Rows are points. To make a cloud, some directions were put in groups of two or more. Within a group, all points are equally far from the middle, so they leave a hole (a ring in 2 directions, a hollow ball in 3). The other directions are filled evenly. Then the cloud was stretched, turned, moved and blurred a little. Count the holes, and give their numbers of directions, smallest first.

Cloud:
[[-28 -25]
 [-22   5]
 [ 14  -6]
 [ -5   6]
 [-60  -8]
 [  0 -19]
 [ 10  -9]
 [ -1 -31]
 [ -4 -14]
 [  6 -45]
 [ -9  -2]
 [ 14  36]
 [-17  24]]
Holes: 0

Cloud, 22 rows:
[[-53 -19 -12]
 [-47 -32 -11]
 [ 51 -18   0]
 [-10 -16 -60]
 [ 21 -11 -30]
 [-49   3 -17]
 [-22  20 -17]
 [ -3  22 -24]
 [-23 -24  17]
 [-14 -19  26]
 [-36 -26   3]
 [-33   6  -4]
 [-10 -17  30]
 [-11 -34  22]
 [-42 -30  -5]
 [-20   9   8]
 [ 43  23  18]
 [-18   5  13]
 [ 50  -6  -3]
 [-26 -40   0]
 [ 29 -31 -14]
 [ -8  20 -34]]
Holes: 1 (2)

Cloud, 28 rows:
[[ -2   1  36 -12]
 [  2 -42   2  30]
 [-38  -2  23 -48]
 [ -2 -10 -42   1]
 [ 31   8 -13  -7]
 [-39 -26  14 -23]
 [ -5  -8  40 -24]
 [ -7   4  16  27]
 [ 24 -53  -1  -3]
 [-39  -4 -14 -18]
 [-19  60 -14  -6]
 [-14 -47  27 -22]
 [-25 -29  10  11]
 [ 10 -53   0  23]
 [-24  -1  10  23]
 [ -5  -8 -32 -18]
 [-37 -20   7   0]
 [ 27 -33  15 -13]
 [ 27 -20 -17 -14]
 [ 37   4  -4   5]
 [-26  31  27 -12]
 [-23  56 -25  11]
 [-29  55 -13   4]
 [ 16  -6  28  -1]
 [-42 -12   5 -35]
 [-39  30  -7  12]
 [-27  32  20   1]
 [-29  15  34 -40]]
Holes: 2 (2, 2)

Cloud (27 x 4):
[[-24 -15  16  46]
 [  2 -11  -9 -53]
 [ 56  26 -14   0]
 [-21  19 -37 -45]
 [-19  29  -2  39]
 [  7 -15 -26  18]
 [  6   0 -42 -44]
 [-21  23 -38   7]
 [-18   8 -34 -55]
 [ 15   9 -49 -13]
 [ 16   4 -15 -56]
 [-23  27 -33 -34]
 [ 27  29 -27  42]
 [ 20  26 -24 -46]
 [ 18  10 -11  59]
 [-32 -23   8 -28]
 [-37  28 -22   0]
 [ 33 -13  10  29]
 [ 40  -4 -18  34]
 [ 19 -24 -11 -19]
 [-21  -4  27   3]
 [-50 -11   6  29]
 [ 46  -9  -7 -14]
 [-20   5  23   0]
 [ -6  32 -21 -36]
 [-49  13   2 -15]
 [ 24   3   3  59]]
Holes: 1 (4)

Cloud, 48 rows:
[[-18 -18  55 -49   0 -13]
 [-11  57 -16  18   5  20]
 [ 52   2  16 -16  11  17]
 [-42  10 -29  10   1 -16]
 [ 16  18   6  42   0  27]
 [ 39  15 -18  -1   6 -52]
 [ 46  40  -8  -9  17 -39]
 [ -2  -8  48  18 -11   3]
 [ 34  30 -59  22  22   3]
 [ 16  -5 -10  21  47  -1]
 [-48 -21  12 -12   9 -37]
 [ 44  20  -7 -20  49 -17]
 [  5 -22 -12  12 -27 -25]
 [  2 -37 -27 -15  17  31]
 [  6 -16 -23 -33 -23  13]
 [  4  24  31  17   2  41]
 [  3 -27  24 -57  11 -28]
 [ -8  -3  52  -4  32  -6]
 [ 40  32  -8 -14  16 -50]
 [-39 -15  13 -11   2  44]
 [-18   3   4 -52  21  29]
 [ 30  -3 -31  -3  49   5]
 [ 17  59  17   0  15 -25]
 [ -9 -11 -25 -54  18 -21]
 [ -4  20 -18 -35 -28  -1]
 [ 46  51 -35  -1   9  16]
 [  0  -1 -59 -10   4 -30]
 [-37  19  -7   2 -27  20]
 [ 29 -22  16  21  15  24]
 [-19 -41  26   7 -24  -6]
 [ 50  38 -39   6  36 -13]
 [ 49   0  19 -22  19  20]
 [ 45  -4   3   3 -10 -16]
 [ -4 -12 -34  18 -15  36]
 [-32  -4  13 -49  12  28]
 [ 32  45   6 -16  11 -42]
 [ 16  57  14  -3  27 -22]
 [ 20  41   2 -26  47   1]
 [ 47  21 -31  12  43 -21]
 [ 21 -27  28  20   7   9]
 [-14 -24  60  -3  11  -5]
 [-14   2  -2  26 -11 -46]
 [ 28  -4  38 -43  30 -14]
 [ 23  60  20   6   2   4]
 [ -4  45 -28 -30  28   2]
 [ 16 -28  30 -49  -3 -14]
 [ 47  14   3  -6 -10 -20]
 [  8  32   5  38  22 -23]]
Holes: 3 (2, 2, 2)

Cloud (46 x 6):
[[-12 -20  29  23 -24   8]
 [ 44  14   6 -16  20  16]
 [  1  -4 -12  -7 -49  -5]
 [ 18 -11  20  17 -47 -13]
 [ 11 -28 -27  -1 -39  -6]
 [ 15 -19 -22  13 -23 -28]
 [-19   7 -39  10 -13   8]
 [ -4  30  24   7  21  13]
 [  2  25  60 -10  22  25]
 [ 16  10 -23 -47 -11  38]
 [ 44   8 -10   6 -15 -40]
 [ -1 -37  28  14   9  18]
 [ 25  -1  26   7  10  44]
 [ 12 -23  26   3  45  -7]
 [  0  -1 -43   1   4  26]
 [ 36 -30  -8  -3  34  29]
 [ -7 -21  -5 -26 -12  42]
 [ -8   5  33 -22  -8  36]
 [  3  -7  27   1  23  25]
 [ 43 -52  -5  14 -46 -13]
 [ 16  13  27   1  48  28]
 [ 25  -2 -28  -3 -19 -36]
 [-15   6  18 -13  20 -12]
 [  2  34  22 -20  36  28]
 [  4  17  36  12  22  26]
 [ 17 -11   1 -28 -27  19]
 [-19 -36   8   2 -13  30]
 [  1  -4  40   6   2   5]
 [ -4   2   9  10 -31 -13]
 [ 29  46 -13 -27  19  24]
 [ 16   4 -10  30  13 -16]
 [-28 -18  -1 -22  11  25]
 [-39  -8   7  -9  -6  35]
 [-28  13  20   4  25  24]
 [ 32   2  -3  21  -7 -26]
 [ 13  21  -4 -31  31  19]
 [  6  13  48  26   6  18]
 [  2   8  21 -16  45  19]
 [ -6   2  26  20 -31   3]
 [  0 -30  43  20   9  26]
 [ 35 -43 -15 -11  -4  -4]
 [  6  -2  31  44  11  -8]
 [ 19 -55 -11  22 -12 -23]
 [-13  -9  32  32  23   7]
 [ 21 -16 -18  34  -8  -9]
 [-29 -11  14  25  -2 -20]]
Holes: 0

Cloud, 74 rows:
[[ 30  -7 -39   0   2  40  -5 -10]
 [ 38 -17  26  30   8  -6   2  15]
 [ 25  -5 -13   8  -9  10  26 -22]
 [  4 -30  19 -13 -23 -19  14  -8]
 [ 19   7 -33 -12 -12  10   4 -41]
 [  4  25 -30  45 -10 -15  -9   5]
 [ 12   4  41  25 -40 -19   0  13]
 [ 11  -9  27  -3  20 -16  22  14]
 [ -6   3  -1  22   3 -34 -16  17]
 [ 22 -23 -15  31  29  12 -15 -23]
 [ 17  17 -34  35 -12  10  -1   8]
 [  2  -5  -6  36  12 -18 -27  46]
 [ 15 -31 -13  -5  13   6 -14 -29]
 [ -1  -6  22 -24  -5 -16 -21 -41]
 [ -5 -14 -36  -1  13  27 -12 -21]
 [  1  19  12 -10 -26 -32 -26  14]
 [ 13 -46  16  -8   6   2   7   2]
 [ 21 -24  24  30   3 -27  31   7]
 [ 28  -7  -7  36  -5   5 -32  15]
 [ 14  -6  -7  40 -18 -15  20 -10]
 [-21 -11  20 -33   1  10   5 -36]
 [-13  -1 -24  42  29  -2 -10 -18]
 [-13  16 -30 -19 -19  17  -5 -25]
 [-20  32 -44 -31  -2 -23  -7 -26]
 [ -3  -3  13 -32 -17   2 -25 -22]
 [  8  -6 -19  20 -34  -4  -9   6]
 [  4 -28 -10  29  18 -21  12  44]
 [ 18  -4 -49  34   3  -5  -2 -31]
 [  9  -3 -14  -6 -10 -12 -27  28]
 [ 12   4 -30  -8  26 -26 -26 -22]
 [ 30 -17  -5  -4  30   9 -19 -41]
 [ -5 -34  40  30  29  27  12  -8]
 [-14 -22  -3  19 -16   0  12  -6]
 [ 19  20 -24  17  -8   7  14 -24]
 [ 28 -23  11  -5   4  20  30  16]
 [ 13 -51 -21  41  -8  11 -17  23]
 [-11 -11 -41  -3  33  -7 -15 -32]
 [ 33 -14  43  18   9 -12  -4  26]
 [  3 -14  13   1 -24  37  -3  14]
 [ 16   5 -19 -20 -35  -3 -20 -27]
 [ 16 -19 -12 -12 -17  60  20 -46]
 [  7  -9   5  -6  -4  35 -19  27]
 [ 21 -16 -41  -5  31   8  -5  -8]
 [-34 -22  34   0 -18  -3 -20 -14]
 [  2   2  16   5  47 -19   7 -13]
 [ -4  20  10 -20 -18 -13  10   1]
 [ 42   9 -25  14  17   9 -35  15]
 [-17   8   1 -40 -35  -3   0  22]
 [  1  14 -24  21 -47  38 -19  50]
 [ 27  -2  22 -20 -33   6   3   8]
 [ 18  25 -49  -2   9  13   2   6]
 [-32   0 -10  -2  -1   7  -4 -28]
 [ 12 -26 -27 -21 -16  -1  15 -28]
 [ -3  17  17 -21  20 -11 -22  19]
 [ 11 -21  -4  31 -30  16  21 -24]
 [ 29 -12  -8  -9  13 -21  12 -35]
 [  8 -35 -21  40  14  -6 -10  27]
 [ 21  35 -46   1   6 -15   3 -12]
 [ 36 -13 -16  38  11  -6  17 -10]
 [ 11 -29  23  -5  24 -29   7 -24]
 [ -2 -20  24  12 -38 -10  -3  14]
 [-16 -20 -12   8  11  41 -25   9]
 [-14 -22  34   9 -15  32   0  47]
 [ 13  -5   5  -4   0   0  30 -25]
 [  1 -10   2   1 -36  22  11  17]
 [  4  12 -34  16  -4  18   4  23]
 [-17 -10   3 -20 -11 -15  -2  29]
 [ 16  31   0  25  -3  -7 -18  20]
 [-27  -5   2  15  -3 -15   4  -1]
 [  3 -43 -23  33 -28  15  22 -36]
 [ -2  17  -3 -22 -26 -11 -24  20]
 [ -8 -37  27  -1  15 -13  -5  -4]
 [-33  16  18  13 -23   6 -13  26]
 [ 32 -27   3 -14  16 -31 -10 -11]]
Holes: 0

Cloud, 80 rows:
[[-14 -19   0 -12  48  10  -3 -21]
 [ -7 -14 -25 -45 -20 -20 -45  11]
 [-32   4  18   0 -16  21 -59   6]
 [-33 -13   8   7   5  -8  31  15]
 [ -4  -2  -3  22  18 -26 -29 -53]
 [ -5 -23 -30  20  21 -30  39   8]
 [-25 -33  -9  19  34  28  27 -19]
 [ -3  13  25   3 -22  21 -54 -26]
 [ -5  10 -10   4  34   9  25 -13]
 [ -4 -21   1  18 -37  -8 -16  18]
 [-19   9   3  18 -47 -16 -40   6]
 [-16 -16  -7  11   6 -35 -18  18]
 [-17   7 -18  19  19  25  -8 -32]
 [-41 -17  33   4  15  13   3   0]
 [-14  17  -8  52 -12 -48  16 -12]
 [ 10 -30 -22 -17   0  12 -48  17]
 [ -1 -11  18  32   7  -2 -15   1]
 [  3 -27 -20   0  -8 -17 -42  -2]
 [ 24 -31 -25 -28  -7   2  27  12]
 [-18 -10 -19 -41  -3 -19 -33   9]
 [  4  -8 -44 -10 -28 -31  11   1]
 [-25  21  11  32  -6  20 -32 -26]
 [  8  25  17   6 -17  -8 -56 -11]
 [  7   7 -11  13  35  -7  28 -50]
 [-14 -10  -8 -11   0 -46  12  -1]
 [ -4 -16 -16  17  -6  24  31  16]
 [  8  11 -15 -34  16  10  -4  13]
 [ 13   5  -6  39   7 -43  46 -15]
 [ 11 -33  -8  -3   2 -40  33  -6]
 [-26  24 -25 -13 -19 -25 -24 -15]
 [  3   6   6  31 -18 -52 -11 -33]
 [  7  -1   3  39   0 -21  -7   1]
 [  2  11  16  23  -8  23  13 -47]
 [-21  -2  24  45   0  -6 -22 -20]
 [ 19  -5  13  14  -1  36  -2 -25]
 [ -3  29 -27  -9  -8 -22  -2 -15]
 [-11  -1  -6   8   3  21  42 -11]
 [ 16 -22 -37  -3 -28  -9  23   8]
 [ -4 -11  28 -22 -31  -5 -46 -15]
 [-21  17 -37  41 -14 -16   3   2]
 [-41  15 -18  16 -15 -26 -11 -48]
 [ -2  24   9 -20 -12 -28 -20  -6]
 [ -4 -44  10 -37 -18  15 -19  12]
 [ -7   1 -28  20  14  -4  12  32]
 [  5  17   8  51  -6 -17  32 -16]
 [ -7  27 -35  22   2 -27 -19 -27]
 [-15  10 -20  21  16 -13 -30   8]
 [  9  -9   7 -10  -1 -20   5 -56]
 [-29   3  -5 -20  12  -8   8  -7]
 [-23  35   3   9 -21   8 -60   3]
 [ -6 -10 -35  11  -4  28   3  30]
 [-38   9 -30  -2  -9 -11 -52 -10]
 [ 17 -48   3  -8  28  10  14   4]
 [ -3  20  21   0 -22  30 -50 -19]
 [  6  10  30 -10 -15 -19   1 -16]
 [-11  -4 -21   1 -30  -6  27  -6]
 [  6   3  27  20 -18 -34   2 -59]
 [ 14 -33  17 -13  40   6  31 -30]
 [-17 -14 -29 -31 -11 -29  -9   9]
 [-35 -18  11 -11 -22   7  -2  12]
 [-36 -16  11   4  -2  -2  17  21]
 [ 11  11   9  18 -18 -13  34   9]
 [  5 -24 -42  19   4 -34  24   2]
 [ -2   4  31  -8 -32  -8 -34 -32]
 [-44  -6  -7 -13  -5 -14 -10  21]
 [  8 -15 -30 -21  -2  13  30  10]
 [ 14  -5   7  36  -5  -5   0  10]
 [-18 -30  15  32 -15  -8  15   4]
 [ -9   5 -28  36 -14  -1  -3 -34]
 [-18 -13 -21 -23   6   7  -7  56]
 [ -3 -20  29 -16  -7  23 -56  11]
 [  3 -43  15 -26   0  27 -40  13]
 [-31 -18 -39   2 -19  -4 -28  23]
 [ -5   7  13  16  21  23  -2  14]
 [-32   7 -23  19 -12 -52  19  -8]
 [ -1 -10   7  14 -19 -27 -26 -54]
 [-16  -2  25   9 -26 -31 -34 -14]
 [ -4 -28  17 -19 -30 -10 -12 -15]
 [ 21  14 -47   6 -13 -22  -2  -9]
 [-16 -11  11 -24 -14  25   2 -17]]
Holes: 2 (3, 4)

Cloud (93 x 9):
[[  9  -9  -2 -12 -44  35  21 -12 -24]
 [ -8  -5 -22  26 -20  18 -17  27 -34]
 [-17  -3 -44  17   6   5   1   5   8]
 [ 41   9 -25  -5  -3  16   6  -3 -26]
 [-19  12 -27  -5 -22   0   5  12 -53]
 [-16  18   4 -37 -17  15   4  19  11]
 [ 21 -12 -25 -16  46  23  11  17  16]
 [ -8  21  -9  27  41 -15  14  25   6]
 [ 16  19  -6 -22  -1   3  17   7 -38]
 [-12  -3  -5 -42 -14  18  20 -22  12]
 [  5 -24   9  -9   3  46   8   9  -3]
 [  9   5   8  -6  60   4 -15   8  21]
 [ -4 -27  22 -13  -1   1 -26  20 -27]
 [ -5  31  21   0  -2   1  -5   1  13]
 [ 13   8 -48 -11  12  12  32   5 -24]
 [ 17  35  12  -6   5   8 -16 -10   3]
 [ 24  25 -22   7  32  -5  22  16  -3]
 [ 24 -16 -20  -1  31  20  -3  13  30]
 [ 24  -8 -30  -2 -18  35  16  14 -37]
 [ -1 -31  17 -54  26  20  20  -7  18]
 [-41  12  14  -6  -8  -8  -1 -12  -3]
 [ 21  -6  -5   4 -21  20  36 -13 -44]
 [ -7  -5  -4  13  18  -7  13  39 -16]
 [-21  41   6  15  12 -28 -29  10   2]
 [ 43 -26  -2   0  -3  19  21 -15   1]
 [ -8 -10  18  -2 -21  34  11  15  -5]
 [-32 -19  28   2 -22  -8 -28  -3  -4]
 [-18 -18  -4  29  -4 -41  17  -1 -35]
 [ -3  20 -17 -43  -1   3  -7   0  25]
 [ -7  15 -12  -2 -39 -17  19   0 -31]
 [-36 -24   1 -23 -34 -30  12  -1 -43]
 [ -6   3   2 -39  54   5  10  22   7]
 [  5  30  -8   6  44 -22   4  -1   7]
 [-10   7  17   9  -7  13  -1  31 -14]
 [ -1  -5  10  -4  -3 -34  29 -22   3]
 [ 15 -47   1  15  21  -1   8  13 -15]
 [-12 -35  24  -1 -27 -12 -24  14 -26]
 [-26  24 -27  24 -10  -1  -7   3  -4]
 [-46  -5  -2 -11   5   1  -7  17 -33]
 [-16 -15  -9  25 -43 -16  -3 -11  -4]
 [-34  -3  -1 -21   4 -37   3  -2 -31]
 [  4  -6 -32  40 -30 -21  -9  18 -16]
 [ -6   3  16 -44   9  46   7  -2  11]
 [-10 -35  38  -1 -10   9 -18   3  10]
 [  7   2 -33  -7  14 -28 -18   4   3]
 [-10   1 -44  11   5   8  12   7 -43]
 [-14 -21   9   3 -19  10 -26  18 -28]
 [-18  34   9  22  -7  -9  10  11 -14]
 [-10 -11 -10 -34 -18  11  22  24 -32]
 [ -5  28   7  -2  -8  13   5  24   2]
 [-14  25  -9 -27 -14  35  25   4 -17]
 [-44 -26  41  -4 -20 -11  -2 -22   3]
 [ 14   0 -16   6  13   5  -2 -24 -25]
 [ 17  16   5 -13  -6   6   6 -12 -45]
 [-18 -26   8 -12  10   3 -13 -16 -22]
 [ 10  -7 -29  -2   7   8  40   1  23]
 [ 18  33 -29  -5   9 -25   0   3 -26]
 [-21  14 -30 -20 -12 -19  13   7 -14]
 [ 13 -11   6  21  36 -18   6  12  18]
 [ 27  24 -10  -1   0  36   1  -6   9]
 [ -9 -49   6 -37 -18  -2  -5 -30   1]
 [ -6 -30 -11  -6 -50   5  13   3 -51]
 [-17 -16 -18  -5  40  -2   9  32   9]
 [-19  28 -13  27 -25 -12  16  -3 -16]
 [-18  -5  -4  17  39 -12  11  -1  -3]
 [ 15  -2   4 -37  28  -5  20 -15  11]
 [ 11   7 -16 -24 -12  10 -11 -15  12]
 [ 11 -25  -5 -15  33  -9 -13  24  -6]
 [-20  -4  -9 -34 -21   2  14  30 -19]
 [-20 -21 -15  30 -15  23  13  34 -28]
 [-30 -30  18 -14 -33   3 -23  -5 -12]
 [ -5 -18 -20  -1  25  28   7  18  33]
 [ 21  12 -10 -14  25  -4   0 -26  -1]
 [-20  -1  28  -6  -6  -4  -5  23  15]
 [-19 -26 -14 -22  34  -6  -1  21  18]
 [  3 -48   8  32 -12  13 -10  -2  -2]
 [-31  -5  17 -14  17 -34  -6 -17  11]
 [ -4  -8  13   7   1   2 -26 -12 -31]
 [-19   9  16 -10  40  -8 -20  18  37]
 [ 19  15  -3  28  15  32  -6  28 -17]
 [ 29 -26 -34  -2  -1  -6  30 -18   1]
 [ 15 -26 -22 -10 -23  37  38  -3 -33]
 [-18   3  13  -1 -22  -6  41  -5 -27]
 [ -5 -24  -6   8 -10  26  17  31 -32]
 [ 41  12  -8  -7   5   8   5  -9 -14]
 [ -4 -30  10  23 -13 -30 -16  20 -16]
 [  9 -39  34 -22  -6  22  -2  -6  15]
 [-16 -13  -8  -6  -5 -46  -6  -9  -1]
 [-21  30  -8 -23  -1 -37  -2   4 -30]
 [ 26  -9   8   4 -11  39  21 -17 -11]
 [  6 -33 -24  24 -12  -9  12  -5 -52]
 [-28  11 -17  25  19  -5  -1  46   4]
 [ -4   6 -31   0 -20  19  13 -14   7]]
Holes: 2 (3, 4)
